Each row is a point. The last column is the point's height on a tilted bowl or saddle (a function of degree 2), plus a little noise. Along how many of its main directions does it bend up, bend down or stay straight?

Points, 10 rows:
array([[ 4.9,  0.0,  0.6],
       [-1.5, -4.4,  4.7],
       [ 2.6, -7.6,  7.6],
       [-5.9,  3.6,  1.6],
       [ 2.2,  1.2,  0.5],
       [ 5.7, -1.9,  1.5],
       [ 4.2,  1.7,  0.1],
       [-5.1, -7.7,  9.1],
       [-0.6,  1.2,  0.9],
       [ 2.6,  5.1,  0.1]])
Directions: 1 up, 0 down, 1 straight

Points:
array([[-5.0,  1.7, -1.8, -1.6],
       [ 5.7, -4.4,  6.6, -3.6],
       [-0.9,  5.6, -1.9, -5.6],
       [ 1.0,  3.0,  2.3, -2.9],
       [ 4.8,  2.7,  3.9, -4.0],
       [-1.6,  5.8, -0.2, -6.5],
       [ 0.4, -5.3,  9.4,  5.9],
       [ 0.7, -2.5, -5.0,  2.3],
       [ 2.5,  4.0, -0.9, -3.2],
       [ 5.3, -3.4,  4.6, -3.0],
       [-1.0,  3.1,  7.6, -1.0],
       [ 3.5,  6.4,  2.9, -6.3],
       [ 5.3,  0.3,  0.8, -2.3],
       [-1.6,  3.2,  0.0, -3.1],
       [-3.3, -4.2, -8.7,  5.1]])
Directions: 1 up, 1 down, 1 straight

Points:
array([[  3.6,   1.5,  -8.1,   6.6,   7.8],
       [ -1.5,  -4.7,   8.2,  -4.8,   3.4],
       [ -1.0,  -2.0,  -0.6,  -0.2,   0.7],
       [ -5.2,   5.6,  -7.5,  -2.8,   9.3],
       [ -1.0, -10.5,   5.2,  -1.6,   4.5],
       [  6.4,   2.2,   0.8,   0.2,  -0.2],
       [ -9.5,  -1.0,  -7.9,  -1.2,   9.1],
       [  0.5,  -0.3,   0.1,  -7.1,   0.2],
       [  0.9,   5.1,  -2.4,  -7.2,   2.7],
       [  3.6,   2.6,   2.5,   1.5,   0.7],
       [ -0.1,  -2.8,   0.5,  -1.0,   0.1],
       [  1.1,   3.7,   1.1,  -2.1,   1.2],
       [  4.0,  -1.5,   9.7,  -2.9,   2.2],
       [  4.1,  -2.8,  -0.8,  -3.1,  -0.5],
       [  1.5,  -5.4,  -2.2,   5.8,   2.9],
       [ -1.7,   0.1,  -4.5,   3.2,   3.8],
       [ -6.2,   5.6,  -0.9,  -2.8,   6.3],
       [  0.3,  -0.7,   0.0,   0.4,   0.4],
       [  4.0,  -4.7,  -3.7,  -1.4,   1.1],
       [  0.5,  -3.7,   0.2,   1.2,   0.6],
       [ -2.7, -10.3,   1.3,  -1.5,   3.9]])
Directions: 4 up, 0 down, 0 straight
